Each wall is flat, endless, passes through zero and stands at right angles to its row. A trip goes straight from one point to another. List the walls that it crosses, first one first.
In the rows, zero is written as 128.

Walls:
(1): [173 131]
(2): [155  91]
(3): [174 102]
Trips:
[194 114] to [142 140] -> 2
[146  85] to [176  47] -> none
[129 137] to [117 122] -> 1
[142 114] to [ 96 149] -> 1, 3, 2
[112 130] to [170 131] -> 1, 3, 2
[ 73 144] to [172 157] -> 1, 3, 2
[ 90 169] to [148 168] -> 1
[162  73] to [128 156] -> 2, 3
[178 106] to [164 123] -> none
[150  71] to [131 126] -> none
[110 134] to [ 69 128] -> none

Walls:
(1): [148 120 114 171 121  61 164 180]
(2): [114  52 147  92  87  58 116 166]
(3): [141  96 131 148 124  74 110  90]
(4): [126 199 212  96  92 123  68 126]
Trips:
[113  87 113  89  99 136 170 120] to [121 133 193 132 162 109 140 124] -> 3, 4, 1
[167 136 168 106 150 135  86 116] to [ 98 144 148  84 138 133 102 159] -> 3, 2
[ 88 135 150  98 112 174 112 125] to [155 198  72 179 124 125 127 136] -> 1, 4
[ 90 127 115 136 115 146 120 110] to [124  45 103 144  93 153  80 125] -> 3, 2
[145  85 145 100 109 129  78 190] to [ 37 108 164 106 134 127  94 105] -> 1, 3
[129 100 135 133 112 103  72 177] to [113 127 138 124 105 109 145 124] -> none
[117 138 120 114  89 106 149 156] to [126  93  88 167 136 110 124 131] -> 4, 3
[115 169 179  66 144 109 107  91] to [ 74 144  83 148  90 207 107 162] -> 3, 4
[161 123  73 170 123 143 130 162] to [191 167  98 139 122  95 191 144] -> none

Walls:
(1): [138 101 103  87 126 101 124 110 146  93 110 147 141 116]
(2): [167 124 100 132 132 116  54 155 163 105  93 160 122 160]
(3): [ 96 115 119 160 132 118  51 136 158  74 109 149 127  70]
(4): [129 100  84  75  62 166 138 143 120 183 132 107 108  53]
(5): [151 146 111 135 112 174 124  94 102 100  66 102  98 153]
(6): [170 185 198  63 157 166 120 124 129 140 156 176 132 119]
(7): [127 110 171 123  88 168 155 133 166 100  64 143 138 143]
Trips:
[ 79 168 124  72 155 128 106 185 125 170 174 165 123  70] to [142 123 170 178 157 103  90 172 118 124 102  81 128 143] -> 2, 4, 6, 5
[133 161 108 137  83 123 114 112  85 116 174  88 161 129] to [166  63 150 106 118 125 147 118 147 109 118 111 207 149] -> 1, 5, 7, 4, 2
[124 147 135 118 165 116  48 123 166 117 139 171 151 157] to [161 147 189 112 138 115 130 114 110 166  84  89 144  67] -> 7, 1, 2, 4, 5, 3
